Each row is a point. The points of each table are mixes of a few directions, plus a little noise. How many directions does each table use, and how many do they share? Where both have some left over, give the other angles between the two spaces (their principal angles), to ten degrees, smallest first.

First (5 x 3):
[67 93 -89]
[-17 -24 23]
[-16 -22 21]
[-31 -43 42]
[-3 -4 3]
Second (7 x 3):
[-29 -3 -25]
[-49 -5 -42]
[26 3 23]
[-48 -5 -41]
[-61 -6 -52]
[85 9 73]
[75 8 65]
Directions: first 1, second 1, shared 0; angles 90

First (8 x 6):
[-34 33 8 10 -8 26]
[22 1 25 -81 58 -6]
[96 -11 43 -37 -15 -14]
[-9 17 22 -74 60 8]
[69 -68 -37 89 -78 -47]
[-18 34 13 31 -36 28]
[-39 -22 -34 -13 45 -16]
[-87 17 -41 75 -26 21]
Second:
[0 -3 0 2 -2 0]
[13 -71 -4 57 -46 4]
[19 -98 -6 79 -64 6]
[-25 135 8 -108 88 -8]
[-8 44 2 -35 28 -3]
[-11 56 3 -45 37 -3]
[-2 8 0 -6 5 0]
[13 -70 -4 56 -45 4]
Directions: first 3, second 1, shared 0; angles 30

First, 8 rows:
[-60 -64 -47 69 -99 -90 -37 5 -27]
[1 2 1 -33 -18 61 39 6 -43]
[48 -9 -87 -78 63 -80 -28 46 -65]
[-28 9 59 54 -32 44 12 -31 52]
[17 13 3 -6 35 -14 -12 0 21]
[42 70 86 -22 85 99 32 -28 77]
[-1 -10 -21 -8 -6 -17 -4 9 -20]
[-18 -10 6 25 -28 -2 -2 -6 5]
Second (10 x 9):
[-14 -17 32 51 -50 -57 -13 -3 47]
[44 5 27 -49 -14 -10 38 32 -7]
[6 -1 9 -2 -9 -9 5 4 5]
[33 28 -44 -93 75 84 28 13 -75]
[-31 3 -37 17 35 33 -25 -25 -17]
[27 23 -35 -78 63 70 24 10 -62]
[33 -11 58 -3 -62 -62 27 31 38]
[-43 -21 15 85 -43 -50 -37 -24 53]
[0 -22 58 53 -79 -85 -1 10 65]
[-55 12 -82 16 85 84 -46 -48 -48]
Directions: first 3, second 2, shared 1; angles 90

First (9 x 12):
[12 -89 -83 5 -12 18 -25 14 19 21 -46 -9]
[-53 36 30 -8 -20 -10 68 -14 -2 7 31 12]
[97 -53 49 79 -10 64 74 22 -73 -64 -16 7]
[2 11 23 -10 -49 -2 -13 -39 22 -1 35 0]
[37 45 -4 49 68 -42 -71 1 5 -7 -65 28]
[11 -51 -15 42 -103 23 9 -59 37 45 2 36]
[-33 58 38 4 35 -42 59 2 -16 -61 -1 -5]
[-47 -11 -79 -80 54 7 -87 53 20 103 -3 -17]
[-24 57 43 -83 36 -14 -12 19 -13 -45 64 -52]
Second (8 x 12):
[18 -39 26 30 -80 81 51 -10 -23 88 42 42]
[-9 15 -11 -12 30 -31 -18 4 9 -33 -16 -16]
[112 -7 37 50 -8 23 -78 -21 -10 -28 -11 12]
[-67 -25 -6 -14 -54 44 93 7 -10 85 39 23]
[-97 45 -53 -66 87 -99 3 25 31 -71 -35 -52]
[-63 37 -39 -47 72 -79 -10 17 24 -63 -31 -41]
[19 -8 10 12 -14 16 -3 -5 -5 11 5 9]
[88 -18 36 47 -33 44 -39 -19 -15 10 7 23]
Directions: first 6, second 2, shared 2

First, 11 rows:
[-59 -51 -26 69 -74 -2 -16 -29 49 -33 46 -36 14 46 -28 -166 -67 74 -39 106]
[-10 68 -7 -33 4 -6 7 20 -51 65 15 92 75 -97 -40 -36 -21 -22 -32 57]
[24 -28 12 0 19 4 0 -3 17 -32 -23 -48 -52 48 34 73 33 -8 31 -68]
[-31 8 -15 15 -31 -3 -4 -4 -2 15 27 26 40 -24 -31 -90 -39 23 -32 73]
[-30 -24 -14 34 -37 -1 -8 -15 24 -15 24 -16 9 21 -15 -86 -34 37 -21 56]
[44 37 20 -51 55 2 11 22 -36 24 -35 26 -11 -33 21 125 50 -55 29 -80]
[10 -31 6 12 4 3 -3 -8 22 -31 -11 -46 -40 47 24 32 16 6 20 -38]
[36 -65 18 15 23 8 -3 -13 45 -69 -36 -102 -99 104 62 108 51 0 54 -112]
[29 -18 14 -8 26 4 2 1 9 -23 -26 -37 -47 36 34 84 37 -16 33 -72]
[-10 79 -7 -40 8 -6 8 23 -59 75 15 106 84 -112 -45 -35 -21 -28 -35 61]
[-2 26 -2 -14 4 -2 3 8 -20 25 4 35 27 -36 -14 -9 -6 -10 -10 18]
Second (8 x 20):
[29 70 -93 17 -56 33 2 67 -57 41 105 -8 48 50 78 -26 -37 59 20 -29]
[34 81 -11 -51 30 6 13 44 -68 63 8 67 44 -65 13 67 17 -39 9 -35]
[-35 -83 7 56 -35 -4 -14 -43 70 -66 -2 -73 -44 73 -10 -73 -20 45 -9 36]
[25 59 8 -50 38 -1 11 26 -50 49 -14 63 30 -69 -4 65 23 -47 5 -26]
[5 13 -22 7 -16 8 0 14 -10 7 26 -6 10 16 19 -10 -10 17 4 -5]
[-15 -40 83 -33 62 -28 2 -49 32 -18 -96 29 -31 -67 -70 45 39 -67 -16 16]
[-19 -45 -39 63 -61 12 -12 -7 39 -41 50 -73 -18 94 30 -83 -38 72 1 20]
[-22 -55 67 -9 38 -23 -2 -51 46 -34 -75 1 -38 -31 -57 13 25 -39 -15 23]
Directions: first 2, second 2, shared 1; angles 80

First:
[36 35 -29 13 -21 8 6 50 -44 27 -10 -31 -4 -10 -13 -17 52 -53 -9 -6 7 39 28 18 4 -2 -17 1 -68 -8 30 21]
[91 37 -32 -12 -102 -87 -41 42 15 -32 -75 -19 -19 20 42 45 93 -19 25 3 -59 -35 29 26 1 -13 19 81 -9 -42 -23 13]
[-126 -62 36 30 95 61 63 -70 38 63 17 5 32 -50 -37 -68 -50 7 -22 20 61 34 -21 -33 36 20 -51 -28 69 12 -5 -18]
[54 91 -4 13 -86 -61 2 58 -1 -11 28 -83 75 46 1 8 47 -25 3 -66 -83 -32 -3 87 -6 37 12 58 -60 -83 -11 -30]
[28 57 32 7 -26 -44 -46 56 -34 -29 59 -44 59 70 0 2 -22 -29 22 -50 -74 -72 -53 30 -52 7 22 3 -106 -63 -23 -22]
[-68 -85 30 16 102 94 34 -16 22 76 28 27 -11 -54 -53 -73 -75 36 -16 12 64 63 -29 -64 27 14 -26 -79 49 75 -5 -6]
[-54 2 33 5 37 -16 -25 -30 -26 -32 27 11 23 34 13 3 -39 -29 13 12 -4 -61 -38 -18 -40 -21 -5 -9 -43 -37 -8 -3]
[76 -11 -70 -40 -67 -41 -27 -21 2 -49 -118 59 -109 -26 60 80 94 4 8 66 25 16 83 -16 16 -50 18 51 56 38 22 54]
[-46 -18 -16 -17 47 69 56 -71 -1 -10 36 41 -22 -31 -9 18 -46 52 -36 9 68 55 31 6 20 8 2 -45 71 63 49 0]
[10 -46 20 -15 21 16 -22 1 28 -3 10 34 -24 0 -4 1 -52 57 12 0 -4 -7 -29 -38 -4 0 25 -32 42 47 -27 -8]
Second (8 x 32):
[20 -15 -58 -2 -14 26 3 10 -25 31 -80 3 -57 -54 -2 -3 58 -37 -17 26 41 68 52 -8 22 -12 -24 -12 3 34 55 44]
[42 33 8 -4 -4 8 12 31 -19 -8 63 3 9 25 -8 5 -8 19 2 -16 -4 6 4 12 -8 -1 21 -3 -37 10 -12 -10]
[-39 -7 38 4 12 -23 -9 -25 28 -17 23 -3 38 26 6 0 -38 17 12 -11 -28 -54 -41 -1 -14 9 6 11 17 -32 -34 -27]
[-137 -72 48 13 27 -54 -36 -98 82 -12 -78 -10 47 -4 25 -12 -50 -7 17 11 -38 -98 -74 -25 -9 15 -28 23 96 -73 -34 -24]
[-46 12 85 4 23 -41 -9 -28 45 -42 99 -4 84 73 6 3 -87 50 26 -34 -62 -106 -82 8 -33 18 29 20 7 -57 -80 -64]
[90 56 -14 -9 -15 29 24 66 -49 -2 80 6 -14 20 -17 10 15 17 -7 -17 13 47 35 20 -2 -7 28 -12 -67 39 5 4]
[102 62 -17 -10 -17 34 28 75 -56 0 89 8 -17 23 -20 10 19 18 -7 -18 15 56 41 23 -1 -8 31 -14 -77 45 8 5]
[-33 -68 -90 3 -14 23 -12 -30 -7 54 -199 -1 -88 -109 10 -13 91 -77 -27 59 62 82 66 -29 42 -15 -63 -12 57 30 92 75]
Directions: first 6, second 2, shared 1; angles 30

First:
[3 2 72 -1 -9 -1 32 19 -47 -1 -29 17 -22 -16 20 -21 73 -24 -42 -80 -28 18 -14 -36 30 25 -6 51 29 4 2 26]
[62 -23 -209 27 70 -48 -57 -77 178 47 15 -30 134 81 -54 107 -189 38 196 195 34 -5 88 77 -125 -64 43 -10 -99 -47 -22 19]
[-1 3 52 4 -8 -10 26 13 -32 5 -21 14 -9 -13 12 -13 48 -17 -21 -60 -22 1 -6 -29 19 15 3 50 23 3 -3 29]
[-39 23 65 21 -30 -41 32 6 -37 14 -5 16 -11 -30 0 -29 31 -11 -4 -62 -6 -61 4 -44 11 8 22 72 53 16 -23 46]
[-101 35 51 -11 -68 21 -15 25 -71 -40 65 -7 -85 -58 -6 -70 6 26 -86 -10 48 -89 -47 -11 53 -1 -15 -89 58 49 -6 -64]
[23 -14 -93 -3 28 6 -37 -25 67 3 18 -20 37 33 -18 37 -79 21 54 96 21 14 17 45 -38 -27 1 -51 -48 -15 5 -26]
[3 0 0 0 2 1 2 0 2 1 -3 1 2 2 1 2 3 -1 1 -3 -3 3 1 -1 2 3 0 3 -2 -1 1 2]
[-17 6 -24 3 -7 -6 -14 -7 15 -1 22 -8 3 -2 -12 -2 -34 14 15 32 21 -28 3 11 -9 -11 5 -25 -2 4 -6 -11]
[55 -23 45 -24 20 45 20 24 -33 -12 -48 11 -16 11 34 0 86 -32 -57 -63 -46 101 -24 -7 30 31 -31 12 -15 -16 32 -3]
[15 -8 37 -17 -1 33 7 21 -36 -19 -17 6 -28 -4 19 -13 55 -14 -55 -40 -19 47 -24 -5 29 19 -25 -13 1 -1 19 -16]
Second (10 x 32):
[-7 2 106 -12 -21 27 36 38 -84 -19 -28 18 -56 -31 31 -42 109 -28 -89 -109 -33 30 -40 -39 59 38 -22 27 37 12 14 5]
[8 3 -175 23 24 -53 -56 -68 139 30 52 -22 95 50 -59 65 -194 48 158 178 55 -64 74 60 -97 -61 34 -45 -55 -19 -23 -11]
[30 -51 -15 0 70 68 -26 25 14 -4 -42 -54 -16 5 28 35 62 -4 -42 12 -16 92 -51 45 9 -1 21 -6 -72 -20 -1 21]
[-35 68 2 2 -88 -93 26 -40 -1 9 57 66 29 0 -42 -37 -101 10 72 4 25 -126 69 -52 -20 -7 -25 1 87 26 -3 -27]
[-18 29 40 -4 -43 -27 22 -1 -32 -3 12 36 -9 -11 -5 -29 0 -5 -5 -39 -3 -39 12 -34 15 11 -17 11 48 14 5 -9]
[17 -32 3 -1 38 44 -10 21 -1 -3 -27 -28 -16 0 22 16 51 -7 -35 -6 -11 58 -33 21 11 4 10 -1 -38 -10 3 12]
[2 -12 69 -9 3 33 18 32 -54 -13 -29 -1 -42 -19 29 -20 91 -20 -74 -73 -27 43 -38 -17 41 25 -10 16 10 4 9 9]
[-19 40 -31 4 -48 -64 4 -36 22 9 40 35 33 8 -33 -9 -94 16 70 35 23 -84 53 -19 -29 -15 -8 -7 39 11 -6 -16]
[13 -28 47 -7 30 51 6 36 -37 -11 -37 -20 -36 -14 33 -4 94 -17 -73 -51 -25 66 -47 3 34 21 -1 11 -19 -5 8 14]
[14 -19 -46 7 34 13 -22 -7 38 5 -2 -26 17 14 -5 29 -21 9 22 46 8 19 0 30 -20 -13 17 -12 -41 -12 -6 5]
Directions: first 3, second 2, shared 1; angles 40

First:
[7 0 52 19 -40 -16 33 24 -17 -39 -20 24 48 -75 -36 44 27 -7 -23 14 11 -59 -35 -18 13 -35 48 -17 -29 -32 13 -11]
[-7 -16 4 -3 -45 2 -20 31 10 -37 -44 3 13 -38 -15 25 15 9 4 -1 -2 -42 -44 -18 31 -37 18 -7 -49 -11 24 3]
[4 -5 56 18 -60 -16 27 37 -14 -55 -38 26 55 -94 -44 56 34 -4 -23 15 10 -77 -53 -26 26 -52 58 -20 -49 -38 23 -10]
[20 37 2 11 100 -9 54 -68 -28 79 100 -1 -20 73 28 -50 -30 -21 -14 5 7 87 96 38 -72 82 -34 14 111 20 -56 -10]
[9 14 13 9 27 -8 28 -20 -15 20 32 6 4 9 1 -8 -5 -9 -11 5 5 18 27 10 -23 22 -1 2 35 -1 -18 -6]
[7 -1 65 23 -56 -20 39 34 -21 -54 -31 31 62 -100 -47 58 36 -8 -29 19 13 -78 -49 -25 20 -49 63 -22 -43 -41 19 -14]
[-19 -16 -95 -38 34 33 -82 -16 43 40 -2 -44 -80 108 55 -61 -38 21 48 -28 -22 72 25 18 5 32 -74 24 8 50 -1 24]
[23 40 18 18 92 -16 68 -64 -36 72 99 7 -5 53 18 -39 -23 -25 -22 10 11 74 92 34 -72 76 -21 10 109 11 -55 -14]
[-42 -54 -115 -55 -51 48 -148 43 78 -25 -95 -52 -78 62 39 -26 -17 45 70 -38 -33 5 -59 -14 72 -37 -57 16 -93 41 50 38]
Second, 11 rows:
[-28 -63 -50 22 38 -37 -9 13 -55 51 83 2 -81 49 -14 -43 -3 -25 -23 70 11 100 85 31 -49 135 -52 87 85 32 -47 33]
[-40 -88 -17 45 -61 -46 -18 83 -52 -46 6 24 -32 -53 -52 29 47 -33 -30 87 20 7 -19 -13 4 77 2 67 -11 2 -2 35]
[33 88 12 -28 32 49 8 -62 64 3 -32 -22 45 41 63 -6 -28 16 41 -86 -16 -24 -33 -7 12 -79 2 -79 -24 1 17 -32]
[12 17 40 -14 -35 9 9 6 15 -26 -47 7 46 -55 -19 30 6 22 -3 -24 -4 -69 -37 -16 30 -82 43 -37 -48 -30 27 -17]
[-15 -19 -11 27 -40 -6 -14 37 1 -51 -22 6 3 -20 2 28 29 -26 6 20 8 -12 -56 -22 16 18 1 4 -35 6 13 12]
[-44 -87 -63 48 5 -47 -23 49 -60 9 70 9 -86 34 -16 -22 23 -50 -21 95 20 98 43 15 -39 164 -55 99 60 39 -39 47]
[25 66 -14 -26 71 36 7 -73 39 48 20 -26 0 81 62 -41 -41 11 31 -60 -13 37 30 17 -21 -12 -30 -37 34 20 -13 -19]
[28 11 93 -52 -35 -1 35 -2 -8 17 -49 19 66 -112 -82 27 -11 74 -38 -29 -12 -114 23 3 34 -153 88 -35 -36 -73 28 -34]
[-15 -42 18 15 -57 -22 -3 52 -23 -40 -25 19 10 -68 -47 35 30 -3 -21 36 8 -41 -30 -16 21 -10 30 17 -35 -20 15 9]
[41 84 35 -49 43 43 22 -73 49 38 -21 -18 47 22 33 -17 -43 44 22 -87 -20 -35 13 9 6 -105 18 -72 -4 -17 11 -39]
[1 33 -44 13 38 22 -14 -30 32 -2 16 -21 -17 81 71 -21 -9 -30 38 -23 -1 54 -20 -2 -15 48 -47 -14 14 40 -9 4]
Directions: first 2, second 3, shared 1; angles 60
